Each row of a before or after table is a point. The points were changed in one or more steps. Then noise was added and the rows were shuffled. The steps act on columns, c1 being the first. Write out the steps. A step turns or swaps two columns, mirrors them in a line or flattens them onto one, adds a multiple of one to another, or multiplies or shifts one. Angles are multiples of 10 degrees, from the lower column toward the higher: turns from -170 to 170, lines from 10 to 170 but not 90. Use the fewest steps. Two steps may share a column if one is a turn and the other turns, adds or multiplies; they go together, in the order done. Otherwise the lowest column goes first.
(in the rows, 128 means zero)

Before, 12 rows:
[[118 105]
 [132  82]
 [107 165]
 [110 161]
 [106  83]
 [135 115]
 [128  95]
 [144  85]
 [105 137]
 [ 81 150]
 [ 99 116]
 [ 91 149]]
After:
[[ 95 128]
 [ 80 105]
 [115 134]
 [161 107]
 [138 108]
 [105 120]
 [ 83 147]
 [146  91]
 [119  98]
 [ 83 132]
 [150  82]
 [163 108]]
Steps: swap c1 and c2

Before:
[[155 163  95 155]
 [132  86  92  83]
 [114 115  93 139]
 [122 135 110 105]
 [139 129 125 133]
 [ 98 136 100 101]
 [110  84  93  98]
 [114 124 192 123]
 [155  92 152 118]
 [ 81 109 145 158]
 [122 164 196 163]
 [135 110 115 150]
 [187 120 164 105]]
After:
[[124 127 152 106]
 [185 137 205 104]
 [124 126 133  81]
 [162 135 135 154]
 [129 125 235 163]
 [134 128 155 151]
 [150 131 193 117]
 [113 124 134 139]
 [100 123 140 101]
 [114 125 231 123]
 [137 132 164 134]
 [102 121 131  99]
 [ 79 120 186 157]]
Steps: flatten c1 and c2 onto the line at 10 degrees; shift c3 by 40

Before:
[[174 124 144 141 166 152]
 [142 117 155 192 130 170]
 [115 121 137 130 123  76]
 [129 101  99 111 112 126]
 [139  81 109 126 100 107]
 [172 130 165 178 124 166]
 [147  96 141 141 144 125]
 [156 164 157 192  94 164]
 [116 108  78 130  91 101]
 [127 116 132 131 178 126]
 [148 111 114 121 137  93]
 [105 118 130 103  75 109]]
After (12 x 6):
[[170 130  92 177 163 145]
 [149 111 144 122  98 106]
 [129 105 159 109 119 142]
 [129 114 124 134 142  78]
 [104 118 125 102  93 170]
 [115 120 119 130  77 118]
 [117 108 178 129  90 154]
 [177 123 110 143 165 100]
 [154 164  98 193 149 173]
 [143 116  98 193 169 140]
 [146  98 116 137 131 112]
 [139  80 147 124  99 145]]
Steps: multiply c3 by -1; turn c5 and c6 by -70 degrees

Before:
[[143 144 162 107 121  90 118 151 141]
 [125 123 121  95 147  53 153 133 122]
 [143 117 108 109 102 101 154 129 151]
 [ 57 131 135 103 107 143 147 124 154]
 [100 134 114 123 133 160 164 138 182]
 [128 104 160 107 140 147 115 131 107]
 [133 113 111 188 119 144 139 126 161]
 [123 114 133 141 120 137 146 176  94]
 [127 141 133  89 137 161   7 136 171]]
After, 9 rows:
[[ 95 131 167 104 106 143 147 165 194]
 [113 104 148 107 139 148 116 171 147]
 [143 118 109 109 102 101 154 169 191]
 [125 142 132  89 137 161   8 176 211]
 [131 123 126  95 147  52 153 173 162]
 [122 114 133 142 120 136 146 215 134]
 [118 143 141 106 120  90 118 192 181]
 [125 135 134 123 134 160 164 178 222]
 [138 113 114 188 119 144 139 167 201]]
Steps: flatten c1 and c3 onto the line at 130 degrees; shift c8 by 40; shift c9 by 40

Before (14 x 11):
[[113 137  87 106 136 183 126 139  85 160 152]
 [127 138 145  84 147 125 148 145 140 166 109]
 [166  95  91 103 140 152 118 110 128 117  80]
 [ 85 163  76  79 158 136 133 149  68 134 146]
 [110 182  90  93 114 164 151 149 106 136 140]
 [105 150  96  71 170 174 138 143 123 117 149]
 [172 111 133 127 120 144  81 119 130  93 110]
 [150 139 104 147 173 151 106 115 134 113  94]
 [150 114 127 143 109 116 132 105 140 107 157]
 [144 115 108 125 120 150  70  88 142 102  87]
 [120 120 130 126 104 111 120 113 170 149 164]
 [173 129 112 124 123 102  97 135 175 137 151]
 [155 160 153  83 170 123 123 120 138 156 142]
 [161 119  99 117  90 131 123  71 144 134 132]]
After (14 x 11):
[[126 138 145  85 153 130 136 124 140 166 102]
 [ 60 162  77  79 163 119 142 120  68 134 142]
 [ 91 148  96  73 167  82 148 105 123 118 141]
 [171 159 153  83 149 132 131  90 138 156 143]
 [198 112 134 127 115 112  79 129 129  93 134]
 [ 99 181  89  93 135  92 154 152 106 135 126]
 [180 120 100 118  59 126 125 120 144 135 135]
 [116 119 130 127 101 146 138 136 170 149 164]
 [104 137  87 106 142  73 138 129  85 160 150]
 [162 139 103 147 147 105  92  86 134 113 109]
 [163 115 126 142  99 140 146 128 141 105 150]
 [190  95  91 101 123 104  96 107 128 117  92]
 [154 115 108 124  91 106  57 109 142 102 121]
 [200 129 112 124 130 154 113 136 175 136 162]]
Steps: multiply c1 by 1.6; turn c5 and c8 by -50 degrees; multiply c6 by -1; turn c7 and c11 by -30 degrees

Before (14 x 14):
[[127 147  86 126 136 115 126 139 142  93 111  88 120 161]
 [131 111 116 141 153  85 144 126 140  93  97  93 111 144]
 [140 119  93 138 138 108 165 167 144  99 116 118 120 148]
 [115 122  98 172 115 123 146 148 144  86 102 101 101 158]
 [ 90 128 102 128 142  95 145 106 154 110 137  89 135 111]
 [151 175 157 131 115 132 120 130 137  85 144 158  95 156]
 [112 149 142 111 140 127 146 104 108 139 108  94 120  81]
 [ 93 157 119 118 132 100 135  93 101 140 115 130 127 126]
 [125 157 168 125 118 125 103 157 142 122 129 143 100 154]
 [103 138 149  95 127 124 117  98  78 132 159 119 111 119]
 [134 168 152 160 148 135  97 158 127  88 141 150 113 148]
 [160 167 140 163 132 125 101 142 145 126 151 141  87 154]
 [128 141 120 156 131 107 158 140 138 102 123  88 137 172]
 [120 147 141 116 103  98 114 108  94 130 124 112 135  88]]
After (14 x 14):
[[115 124  99 171 146 121 137 150 145  86  96  48 100 158]
 [ 93 155 120 118 124 102 120  95 100 141 113 135 127 128]
 [149 168 156 137 121 132 110 130 137  84 145 218  96 156]
 [ 91 132 102 118 138  95 145 106 154 110 131  11 135 110]
 [121 142 141 133 101  98 107 110  95 130 130  81 133  89]
 [101 137 149 102 107 123 125  97  80 130 160 103 110 118]
 [160 159 139 153 154 123  99 142 145 127 158 165  87 155]
 [126 143  86 122 132 115 116 139 141  93 113   8 120 162]
 [141 130  93 129 142 108 159 169 145 100 102  98 121 146]
 [113 151 143 108 127 127 129 103 108 140 103  25 121  79]
 [127 150 121 146 146 107 151 141 138 102 112   8 137 171]
 [133 156 153 139 165 136  92 156 127  89 150 193 114 148]
 [131 113 115 121 154  86 138 127 140  93  93  21 111 145]
 [126 147 168 132 119 125  96 157 143 121 137 174 100 153]]
Steps: turn c7 and c11 by -20 degrees; turn c2 and c7 by -20 degrees; turn c4 and c5 by 40 degrees; multiply c12 by 3

Before, 9 rows:
[[ 82 133 107 139 119 134 121 131 158 109 116 169  93 155 144  90 163 158]
 [ 91 146 112 122 106 103 120 153 107 127 115 148 105 135 166 115 130  98]
 [151 156  84 108 114  80 117 104 127 124 174 139 147 106 103 115 162  99]
 [ 87 119 120 159  96 141 104 101 131 159 128 131 156 119 149 116 127 105]
 [146 138 136 133 107  77 166 116  96 129 107 167  98 111  93 117 118 166]
 [158 135 135 161 151 103 159 171 149 122 108 153 146  83 131 139  94 122]
 [150 149 156 145 126 152 121 112 152 103 111 110  96 110 150  97 159 112]
 [ 88 182 115 139 100  86 129 104  92 171 131 163 130 127 135 124  95 129]
 [145 126 152 113 157 105  99 142 105 158 122 135 116 153 129 137 165 165]]
After (9 x 18):
[[148 154 104 104 114  79 115 156  70 104 173 140 146 125 146 117 162  64]
 [149 147 159 141 124 151 120 134 114 115 111 110  98  98 102  96 160  76]
 [ 86 121 169 162  95 142 106 147  86 118 127 132 156 161  98 116 130  74]
 [146 138 167 132 105  79 168 151 178 108 107 164  98 129 160 118 116 235]
 [147 126 109 111 156 105  99 112 181 154 124 133 113 158 129 137 170 229]
 [ 87 185 158 138  99  85 132 148 100 128 131 163 128 169 114 121  94 153]
 [ 94 145 147 123 105  99 120  96  57 137 116 149 100 131 104 113 128  71]
 [ 82 131 119 140 117 135 124 116 208 154 117 167  94 107 112  91 162 175]
 [158 136  97 164 154 104 159  88 130  83 107 158 146 119 143 141  93 100]]
Steps: add -1.5 times c5 to c3; turn c8 and c15 by 160 degrees; multiply c18 by 3; turn c9 and c18 by -40 degrees; swap c10 and c14

Before:
[[124 165 136 130 171 127 149 126 132 146  69 111 126 157  82  83 129 162
  132 123]
 [115 155 137 143 132 113  87 118 143 118 132 130 152 168 174 129 120 132
  103 102]
 [146 140 137 106 122 159 119 112 127 107 157 144 118 175 189 133 130 158
   93 125]
 [185 151  84 128  68 110 131 121 141  96 115 106 159 101 142 140  64 117
  171 188]
 [190 132  89 137  75 109 117 136 118 116  98 126 160  93 127 156 103 164
  209 198]
 [ 89 141 139 101 126 152 120  94 116 103 115 158 139 138 171 132 118 142
   99 108]
 [122 165 106  87 146 122 104 107 109  98 134 138 141 166 145 133 124 151
  105 106]
 [153 141 128 158 149 107 158 117 118 108  69  89 140 137  69  74 164 149
  147  98]
 [101 144 116 121 108 106 101  94 121 127 145 146 132 172 158 115 141 117
   76 137]]
After, 9 rows:
[[190 131  88 146 175 112 118 138 114 116 100 129  92  93 127 157 106 165
  223 199]
 [ 99 143 118 127 150 108  99  96 123 127 144 143 124 172 157 118 142 120
  117 136]
 [184 148  83 138 185 110 130 124 141  94 118 106  97 100 142 140  66 117
  167 187]
 [125 168 138 114  87 126 149 127 133 147  71 111 131 156  83  84 130 162
  101 123]
 [140 140 138 114 136 159 120 113 124 107 156 143 146 176 190 133 131 158
  107 122]
 [152 141 128 147 100 106 159 120 117 107  69  87 104 136  70  72 165 148
   99  97]
 [115 154 139 128 123 111  87 116 142 117 133 131  99 168 173 128 121 133
  162 102]
 [119 165 108  79 125 121 102 108 110  98 132 138 131 165 142 133 129 149
  141 108]
 [ 87 140 139 100 141 153 118  94 115 103 114 161 130 136 176 131 117 143
  109 110]]
Steps: turn c4 and c13 by -160 degrees; turn c4 and c5 by 160 degrees; add -1.5 times c7 to c19

Before:
[[166 112 142 159 148 149 152 128 138 129 132 146 132 113  72 121 116  99
   96 129 138 138 124 125 109 111 109 132 110 170 132 132]
 [ 49 145 119 169 149 135 134 147  74  94 114 102 142 134 113 146 111 107
   91 129 131 146 180 138 235 105 131 113  95 130 130 151]
 [132 132 110 112 118 154 160 135  99  92 133 125 149 100 108 149 174 141
  137 148 125 153 101 136 111 117 101 105 153 115 150  81]
 [125 167 125 108 117 103 126 130  89 101 146 162 154 149  80 147 151 108
  138 126 135 153 152 132 108 163 121 111 146 128 136  75]
 [161 131 105 130 148  83 148 125 133  98 125 164  76 109  91 155 156 103
  100 135 102 147 109  77  89 112 121 120  39 134 114 144]
 [134 145 149 134 136 126 141 164 127 124 127 144 142 131 108 126 146 116
  135 161  92 144 102 117 116 127 122 110 139 119 117 135]
 [156 161 117 136 144 125 147 127 107 102 134 107 141 105 111 134 110 199
  108 134 132 145 104 127  96 118 109 120 115 114 164  94]
 [133 113  75 151  98 156  76 156 141  97 127 163 160 115 112 157 140 129
  116 182 109 152 136 131 123 114 103 125 167 131 102 151]
 [ 81 130 138  23  99  79 109 159 111 170 100  55 158 201 112  83 150 182
  134 146 120 118 130 107 106 121 111 120 163 173 149 124]
 [165 128 147 166  68 145  94 125 119  92 120 142 158 111 106 156 123 152
  129 148  93 152 121 110 115 105 117 141  96 157 115 145]
 [ 43 137 118 165 124 153 140 152 142 120 149  96 160 148 112 112 134 194
  102 141 128 132 106 131  88 123  97 136 116 175  99 140]
 [163 114  94 162 135 100 150 125 132 199  95 157  97 116 107 108 108 117
  140 160  99  46  98 125 112 120 112 104 169 130 160  82]]
After (12 x 32):
[[160 132 105 130  93 108 149 124 132  99 117 110  76 111  92 157 156 102
  100 133 102 146 108  79  88 111 119 121  39 135 115 145]
 [126 165 124 107 115 118 126 132  90 102 182  96 153 148  81 148 152 107
  139 128 134 151 154 133 109 164 120 114 145 128 136  74]
 [163 115  92 161 107 114 151 126 131 200  28 107 100 116 109 107 108 117
  142 161  99  46 101 124 114 120 111 105 172 130 159  81]
 [134 146 150 135 113 136 140 166 126 123 126 116 141 131 108 127 145 114
  135 163  91 144 102 118 114 129 124 109 138 118 116 136]
 [133 134 109 112 133 162 161 138 100  93 141 126 148 102 108 151 175 140
  138 147 126 152 102 135 113 118 103 108 155 115 149  81]
 [ 51 145 121 167 135  60 133 149  74  94  87 156 142 135 113 147 108 110
   89 131 131 148 179 139 231 103 131 113  94 129 128 151]
 [154 161 117 136 134 148 148 126 108 102 145 151 141 106 111 135 110 200
  110 135 134 144 105 125  97 118 111 122 115 114 164  95]
 [ 82 130 138  23 189  94 108 159 111 169  45 170 158 202 110  83 150 181
  134 147 122 119 130 106 104 122 110 120 164 172 147 124]
 [ 42 137 117 164 152 181 140 152 142 122 190 151 163 149 112 111 133 193
  102 143 129 132 106 132  89 123  95 138 116 174  98 140]
 [166 113 144 160 105 161 153 129 141 128 138 127 132 114  73 121 119  97
   95 128 138 138 126 124 108 112 111 131 111 169 132 134]
 [165 130 151 166 149 156  95 125 119  91 102  89 158 109 107 159 123 153
  129 148  93 151 119 110 111 105 117 142  96 156 116 146]
 [133 110  74 150 122 159  76 156 141  97 123  88 160 117 113 159 141 128
  118 184 110 150 137 131 123 114 104 125 169 133 102 151]]
Steps: multiply c5 by 0.7; turn c5 and c12 by 140 degrees; add -0.7 times c25 to c6; multiply c11 by 3

Before, 9 rows:
[[ 97 129 146 140  99 194 142 135 127 137 139  79 131 117 120 152 153  90
  105 116 135 113 103  90 146 129 144 157 172 135 111 129 160  86 118 108
  139 159 154 105 121 105 104 118 157  96 119 149]
 [122 103  95 123 120 157 124 140 140 156 132 121 153 133 107 162 143 102
   83 118 125 152 107 121 135 162 148 111 150 111 109 115 182 153 122 123
  150 156 146 128 123 119 130 140 118  71 110 148]
 [116 101 122 149 184 122 118 101 113 134 125 141  66 164  83 153 141 125
  143 113 126 132 168 131  99 165  99  87  98 120 117 135  86 152 125 100
  108 137  85  99 167 115  86 155 151 138 155 155]
 [ 89 144 132 178 126 146 110 117 118 113  73 108 154 103 134 187 157  81
  159 117 132 156 142 158  84 141  90 105 128 119 210 101 130  95 132 152
  142  86 142 109  83 151 112 177 119 249 114 132]
 [112 144 117 175 106 176  70 158  98 120 105 124 165  82 118 182 136 106
  136 148 136 147 136 145  85 120 133 117 130 125 193  89 108 104  62 165
  140 105 136 136 149 143 107 158 137 197 108 103]
 [ 94 125 125 121 171 130  79 118 124 129 147 110 104 138 110 157 123 158
  141 141 118  82 122  87 154 138 124 129  88 125 149 150 106 115 122  80
  108 123 148 151 154  84 146 187 173 113 135 135]
 [128 109 112 144  96 186  92 118 147 120 148 112 135 155 120 164 125 152
  124 129 122 116 118  85 138 136 131 102 109 116  87 153 155 105  99 132
  149 158 172  92 113 148 153 145 137  80 114 145]
 [ 69 125 155 120 158 117 114 105 124 149 119 103  82 115  83 144 132 152
  152 125 113 102 175 121 102 151  49  93  87 110 123 147  79 140 146 109
  127 139 134 108 176 119 121 190 124 104 146 133]
 [ 76 130 132 152 115 164 145 164 144 152 113 102 169 157 131 124 153 149
   71 131  85  90 118  97 117 141 174 133 138 100 102 114 159 129 113 106
  165 169 151 113 148 142 149 130 129 120 142 168]]
After (9 x 48):
[[118 102 125 147 183 133 116 100 113 133 123 115  65 162  83 155 143 122
  141 114 126 131 168 131  98 162  98  87 100 120 118 133  87 150 124 100
  107 138  86  99 166 113  86 155 151 138 155 155]
 [128 109 148 144  96  67  92 119 147 120 113 149 134 156 120 165 125 153
  122 130 121 132 118  85 140 133 130 100 111 118  87 152 156 104 101 128
  149 155 173  90 113 148 154 145 138  78 116 145]
 [ 98 130 141 139 100  61 141 137 125 134 145 177 131 117 119 151 153  91
  107 117 136 116 102  91 146 131 146 158 172 133 111 129 159  86 119 107
  138 159 154 106 122 105 104 117 158  95 121 151]
 [ 88 145  73 176 128 111 109 118 117 114 131 131 154 104 132 186 156  81
  158 116 132  93 141 158  86 140  90 105 126 119 210 101 128  94 132 150
  138  85 140 108  81 152 112 175 120 249 113 131]
 [114 141 103 176 106  81  70 155  99 121 116 121 164  81 117 183 136 107
  139 148 135 110 136 145  88 120 131 115 130 124 194  91 107 103  62 166
  140 107 136 137 150 141 106 158 137 198 109 103]
 [ 70 125 119 118 156 138 114 104 123 150 157 162  80 115  83 142 135 150
  152 124 113 139 174 121 101 150  49  94  88 112 123 145  77 139 146 105
  127 142 132 109 176 118 123 191 124 104 146 132]
 [ 75 131 111 153 116  90 144 164 145 153 132 170 167 156 132 126 154 146
   70 130  85 149 116  96 118 139 175 134 136 100 103 115 158 128 114 106
  164 167 151 114 148 141 150 131 129 117 141 166]
 [ 94 124 146 120 171 125  78 117 124 131 125 168 105 140 106 157 123 159
  141 139 116 159 122  87 153 138 126 128  89 126 148 151 106 116 120  81
  107 123 149 150 152  83 146 186 175 115 135 135]
 [121 100 132 125 118 100 124 139 140 155  95 121 152 134 106 162 140 101
   85 117 126 104 106 121 137 162 148 111 149 109 109 113 183 151 120 125
  151 155 143 127 122 117 130 142 118  71 112 148]]
Steps: swap c3 and c11; multiply c6 by -1; turn c12 and c22 by 150 degrees
